Each row is a point. A path goes straight from each point to the next, and from the last back to the first. The post is the endless flat space through its rows: a point in 2 columns, a line in 3, a plane in 4, and so on, so that a path can go around it. Count how often the path circles the post. Going back the other way cancels.
In the rows, zero is written as 128.

Post, 2 rows:
[[118 150 182]
 [129 136  81]]
Path:
[[154  76 113]
 [ 95  67  80]
 [ 69 127 147]
 [105 194 105]
 [140 173  95]
 [171 195 108]
 [125 169 116]
 [106 152 102]
 [ 75  88 104]
 [123  82 170]
 [181 132 160]
 [170 200 144]
 [ 96 213 133]
 [104 151 115]
 [ 75  81  97]
 [130  98 149]]
Times around: 1

Post:
[[ 93  89 144 149 199 249  88  91]
 [112 106 139 243  84 132 134 146]
 [107 127 132 116  67 130 158 123]
 [ 95 129  97  89 167 134 122  82]
 [111 101 167 159 170 186  87 156]
 [ 84 134 170  92 124  99 189  89]
 [ 85 125 172 108  63  75 139  83]]
Path, 17 rows:
[[126 140 175 106 125 158 164 102]
 [ 95 113 202 161  69 230  99  90]
 [ 71 147 165 180 108 154 117 109]
 [107 140 145 136 113 173 171  99]
 [138 121 138 164 105 121 147  20]
 [126  87 153 143 131 111 179 119]
 [ 78  45 193 165  74 128 122 114]
 [ 58  83 117 195 108 180 113  95]
 [ 67 148 169 107 112 186 103 133]
 [104 154 128 127  91 103 110  81]
 [170 135 138 156 107 135 135 113]
 [117 131 170 113 129 143 111  81]
 [ 97 167 153 163 117 142  77 115]
 [ 74 130 117 121  78 152 113 109]
 [ 58  92 181 139 160 133 111  91]
 [ 85  64 112 117 125 164 160  84]
 [135  78 162 170  93 166 126  83]]
Times around: 0

Post (11 x 12):
[[140 126  84 111 175 159  95 123 190 218 124 111]
 [142  88 153 145 180 131  84 184 176  94 239  87]
 [187 136  81 116  77  77  82 131 128 105  60  99]
 [173 121  76  55 186 137  99 217 106  36 119 139]
 [155 142  90 105 181  92 121  54 162 113 111 144]
 [158 130  85 123 182  97 146 125 169 181 167  75]
 [147 116 231 130 126 153 153 107 220 177  86  66]
 [188 117 147 181  96 154 131 145 120  91  77  92]
 [188 105  98 181  95  88 121 177 158 139 142 153]
 [151 135 174  72 100 219 152  94 172 158 100 110]
 [167  96 187 172 116  82 112 134 101 145 134 110]]
Path:
[[141  94 138 113  86 173 165 170 196 139 116  81]
 [146 134 102 134 127 163 109 117 152 128 132 109]
 [181 162 114 159 117 146 145 148 138  91  78 113]
 [201 153 155 161 103 160  82 130 150 162  78  87]
 [220 130 154 145 107 123 140 103 106 125 159  93]
 [180 145  72 146 174 107  81 103 121 125 148  99]
 [207 114  78 159 117 107 115 109 133 134  95  94]
 [170  98  94 116 139 147 115 156 215 142 124  85]]
Times around: 1

Post:
[[127 123 152 146  86 105 122 142 165 121 121 156  76 149 112 151 218 158]
 [145 155  86  54 189 108 100 164 128 117 131  77 192 109 141  87  81 178]
 [114 136 155 155 102 136 189 136 117  76 150 131  82 125  76 171 176 148]
 [148 173  77 120 114 179 120 128 141 124 116  70 133 101 147 140  91 191]
 [137 119 151 154  83 113  97 151 145 145 154 117 173 105 102 169 188  97]
 [110 132 109 173 144 176 117 151 106 128 153 139  68 168 105 222 185 115]
 [104 138 161   7 110 180 116 112  58 221 171 208 122  89  76 165 162 166]
 [136 152 120  99 159 109 107 132 140 137 117  28  97 124 149 158  41 143]
 [115 111 134 163 105 102 133 168 217  99 156 139 124 142 126 222 112 141]
 [138 128 140 185 102  97 102 113 121 131 163 144 156 181  95 158 158 170]
 [155 141 122 114 202 157 104  72 144  70 103  91 111  97 139 130  80 158]
 [137 129 121 149  86 165 100 128 160  91 200 121  87 156 120 128 144  90]
 [126 117 173 154 117 152 156 162 156 161 112 156 113 156  96 158 134 125]
 [146 121 138 184  86 118 119 144 101  69 135 169  94 146 167 160 158 115]
 [131 120  86 184  85 127 104 142 127 124 149 165  73 124  63 167 151  99]
 [123 165 118  33  81 167 144  92  81 162 124 192 131 148  71 178 183 112]
 [124 149 106 143 168 100 164 109 174 132 150 105 117 108 178 133 105 137]]
Path, 15 rows:
[[135 110 113 178 101 108 108 105 157 103 102 149  98 132 118 119 169 150]
 [147 120 111 143  95 117 158 103 141 139 126 147 130  96 142 147 155 141]
 [151  91 175 148 137 104 142 156 138 120 159 165  91 136  76 191 155 105]
 [151 148 128 126 122 166 111 165 150 118 130 142 118 123 140 190 122 124]
 [117 172 134 113 112 146 113 103 118 148 128 110  99 146 146 172 138  90]
 [109 162 141 107  74 119 186 127 153 141 118 130  76 153 169 111 119 141]
 [125 126 137 102  77 146 102 108 135 167 114 113 107 142 127 133 103 124]
 [166  85 141 151 114 119 111 136  97 120 114 109 103 122  86 176 139 117]
 [161 118 163 151 103 140 139 149 174 108 142 107 103  96  93 194 151 174]
 [135 154 147 107 158 106 116 150 111 117 142 107  90 161  95 156 123 147]
 [108 181 110 104 117 141 120 131 118 158 153 143  68 120 104 169 137 115]
 [131 165 147 171 114 136 118 127 147 137 141 145 136 164 103 165 107 149]
 [180 166 136 162 139 127 151 143 125  91  93 118  84 124 116 181 140 168]
 [161 102 127 140  93 146 136 135 163 139 132 154  66 102 133 141 119 108]
 [136 124 144 123 113 149 163  83 129 128 134  80 126 177 164 110 153 114]]
Times around: 1

Post, 17 rows:
[[142 160 165 129  67  87  96 137 160 188 171  97 169 118  87 122 142 136]
 [ 91  76  52 148 144 102  46 125 115  96 158  84 128  86  79 155 136 176]
 [118 149 162 166 160 111 126 131 169 139 176  72 197 177  43 105 166 135]
 [ 72  99  90 168  98 114 162 142  65 168 100 162  29 149 120 107 144 144]
 [ 93 133  22 164  77 173 142 189 154 130 132 207  80 152 148 164 187 142]
 [129 125 174 188 146 132 143 161 161 172 165 140 194 117 117 141 104  82]
 [113  91 117 147  88 127  34 112  52  97 159 115 185 117  75 110 175 172]
 [101 114  95 128 141 156 159 100 141 181  76 220  93 117 141 131 150 185]
 [114 117 111 179 140 161  21 163 138 168 201  99 139  90  59  75 184 165]
 [118  92  63 145  87 174  48  98 123 163 135 100 150 126  34 123 107 106]
 [100 176  76 186 114 175 129 134 101 175  64 129  95 143 169 176 145 151]
 [124 127 149 104 153 102  73 162 147 158 136 103 169 189 125  80 110 106]
 [132 171 172  78 174 106 150 163 143 130 162  74 192 101  82  84 182  77]
 [110 147 135  93 126 142 190 171 113 188 149  98 189 153 122  84  83 163]
 [132 109 125 126 107 207 181  90 139 173 146 115  63 165 175 139  87 131]
 [152 166 148 171 122  84 134 112 168 150 167  71 206 132 119  26 117  92]
 [ 67  88  96 185  45 213 128 156 147 131  49 147  55 132 147 140 108 174]]
Path (7 x 18):
[[ 69 144 147 150 145 110 182 149 106 183 120 148 118 136 134 129 151 154]
 [113 110 140 157 120 106 126 151 180 143 162 103 142 128 139 160 143 112]
 [ 69  36  71 128 123 109  95 146  57  96  95 102 138 176 122  83 144 128]
 [143  78  78 185 121 124 156 120 136 154 143 120 154 120 116 110 125 154]
 [186 143 161 147 110 132 125 116 172 165 112  89 131 143 142  65  66 166]
 [130 183 101 162  94 146  69 174 138 114 114 169  85 134  90 128 182 104]
 [ 85 148 110 155 118  89 164 210 100 188 184 127  95 151 159  83 107 145]]
Times around: 1

Post, 17 rows:
[[111 131  57 154 127 125 186 150 125 185  91  84 161 154 141  58  86 118]
 [137 128 109  98 170 116 152 138 169 111 142 152 141 166  42 106 137 205]
 [106 156 138 139 152  92 149 152 174 110 179 103 121 108 209 192 165 137]
 [ 86 166  66 174  89 117  95  99 161 118 140 115 124 196  93 163 158 200]
 [125 121 156 197 128 209 155  78 155 116 121 132 144 119 125 139 125 105]
 [110 189 117 154 163 146  81 111 150 115 173 127 163 107 165 159 113 125]
 [148 150 188  76 124 161 139  86 138 147 168  98 127 139 174 149 155 183]
 [104 147 152 158 182 108 161  80 134 169 106  91 121 174 116 118 180 141]
 [164 106 144  97 145 162 175 138  93 160 106  94 245  95 127 134 141 153]
 [135 144 161 165 191 139 122 191 193 130 182 125 121 132 126 111 209 134]
 [ 96 148 148  86 108 147 145 170 118 218  94  64 121 111 115 147 100 173]
 [107 116  82 171  68  87 172 121 105  81 100  72 139 186  27  85 156  86]
 [136 146 104 157  87 167 107 137 127  97  95 100 124  63  88 107 111 204]
 [123 158 141 143  98  89 104 154 111 108 139 154 109 181 128 143  87 221]
 [ 73 104 138 193  77 125 149 159 144 138  91  23 172 127  91  81  70 121]
 [ 83 105 122  66 132 161 130 162  91 130  71  91 202 132 176 122  95 173]
 [ 95 160 140 146 114  77 166 131 174 184  78 119 182 136 103  66 149  99]]
Path:
[[110 100 120  93 156 129 197 138 105 141 160 117 141 187 100 147 125 147]
 [ 53 144 146 103 151 142 162 120 129  87 131 139 149 169 139 150 117 207]
 [109 192 135 152  48 119 163 150 150 147 132  77 138 171 174 132 135 180]
 [139 139 137 101  86 180 171 126 117  91 154 120 104 139 158 116 105 220]
 [ 82 170 114 121 127 133  93 116 122 170 132 113 135 160 107 160 124 184]
 [116  80 111 146 172 140 154  97 135 139 155 104 226 121 109 127 115 155]
 [ 86 169  94 174 114  97 134 170 107 141 165 106 102 124 143 148 121 145]
 [ 45 165 138 163 167 159 151 144 147 190 127 106 117 213 134 131 117 172]
 [128 165 129 136  86 131 166 174 150 155  70  81 126 133  54 100 120 115]
 [139 172 173 161 167 144  42 193 121 139 161 136 154 152  85 128 118 147]
 [150 145 113  88  63  97  94 102 134  94 123 143 155 109 109 158 173 148]
 [126 135 121 138  80 104 147 125 133 153 167 118 149 185 147  91 118 139]
 [ 79 152 148 151 117 156 156 141 174 140 165 151 194 126 145 165 179 167]
 [ 67 183 110 140 143  95 151  97  93 124 108  88 133 180 101 146 154 155]
 [126 157  99 158 124 175 176  84 123 141 156 113 123 108 130 127 136 155]
 [110 156 106  94 110 199 132 110 172 167 131  84 181 157 157  95  82 249]
 [122 167 102 154 153 109 154  84 134 142  85 111 198 136 109 147  84 198]
 [144 134 136 116  94 134  80 183 142 125  99 110 122 144 133  74 129 107]
 [142  64 131 126 115 123 180 159 113 124 104 105 159 136 110  88 153 124]
 [136 136  84 156 188 161 155 119  92 148 149 139 105  66 141 107 136 143]
 [112 118  66 124 132 127 152  96 122 139 152 135 165 156  75  93 171 170]
 [124 130 115  99 136 120 120 140 116 166 102 128 175 127 116 124 166 186]]
Times around: 2

Post, 17 rows:
[[ 99 174 115 104 116 124 150 160 128 237 109 153 109 144 179 147 170 138]
 [104 181 181  31 175 142  54  99  87 113 105 101 132 200 104 155 112 164]
 [121 137 141 138 112 151 130 169 154  96 122 151 120 123  99 109 142 122]
 [158 158 120 111 184 142 139 160  97 153 137 115  91 159 124 116 132  89]
 [122 126 110 183 133  76 157 146 190  99  81 126 153 137 122 228 218 144]
 [156 102 106 144 121  93  99 137  26  70 117 131  59 116 119  71 171 189]
 [122 117 104  80 242  49 160  73 155 107 142 161  82 132 143  99 113 131]
 [107 173 156 101 173 149 133  92  50 145 103 135 165 152 144 166 121 112]
 [ 88 181 123 126 146  91 101 171 146 118  57  73 185 152 171 144 181 124]
 [113  94 110 114 183 160  48 155 174 133  86 178 121 112 200  82 125 169]
 [ 73 128 107  96 122 115  90 110 134 128  70  82  88 116  81  92 182  99]
 [132 113  97  89 183  83 160  30 103 122 146 107 106 161  45  87  93 144]
 [114  83 129 123 105 152 108 151 159 103 226  87  73 109 111 127 189 178]
 [194 147 119  70 173  99 141  79 102 152  75 162 135 117 120  65 131 101]
 [158 129 141  91 110 112  82 129 116 168 147 151 107 119 103 122 103 111]
 [126 206 133 151 179 139  93 105 143 140 122 181 159 168 148 113 135  79]
 [141 102 163 129 160  52 139 109 110 134 118 119  54 168 140  91 160 148]]
Path:
[[ 98 166 165 152 171 109 179 174 106  89 115 132  99 152 159 138 152  62]
 [102  99 188  82 105  59 141  67 130 133 121 114 152 118 112 125 150 107]
 [ 98 162 178  68 174 131  56  24  63 128 111 198 105 140  58  92 149 106]
 [167 140 164 157 176 108 132 130  88 106  97 180  75 164  94 124 100 106]
 [157 182 145 135 145 102 117 163  23  71 154 154  56 136 142 144 127 154]
 [140 105 145 129 151 152 101 141  78 117 158 148  83 140 168  83  83 104]
 [120 110 130 101 115  78 143 132 108  89 119 133 141 121 116  98 164 111]
 [ 94 150 106  74 203 139  79 107  71 159 210 144 160 163 163 139  90 202]
 [200 191 101  41 131 134  62 210 161  72 122 186  84  72  61  28 110 153]
 [102 170 109 136 174 130 199 120 104 128  66 123  76 166  53 211 146 111]
 [ 91 120 141 100 127 167  82 128 111 147 151 116 121 165 182 186  80 177]
 [141 111 114 133 134 121  83 106 180  95  96 122 134 167  90  58 164 118]
 [104 150 126  32 176 140  79 145 157 188  97 136 101 168 107 108 128 123]
 [ 81 165  89 119 172 114 191 136  49 127 114 127 105  78  88 119 143 134]
 [144 129 147 138  70 105  86 152 160 205 161  97 108 122 171 104 123 178]
 [127 105 163 156 154  89 161  57 108 151 131  79  68 194 157 148 161 146]
 [ 63 102  96 101 180  31 169  70 176 118  94 148  77 129 157  60 148  89]
 [113  84  33 134 171 152 134 118 139 131 134 130  74 166 165 190 169 208]
 [105 114 106  87 122 152 116  89 146 154  91 174  88 111 116 126 146 139]
 [ 77 190  85  56  89 231  55  95 106 211 168 194 129 136 129 135 125  96]
 [ 75 179 146  92 159 184  94 138 132 108  96 156 149 160  95  89 155  93]
 [ 76 160  77 102 149 127 157  80 154 196 176 149  89 128 119  91 175 153]
 [155 180 128 169 125 132  93 109 106  78  45 174 147 132  93  69 154 146]
 [144 129 154 100 136 140  93  76  96 216 179 132  82 116 213 108 167 131]]
Times around: 4
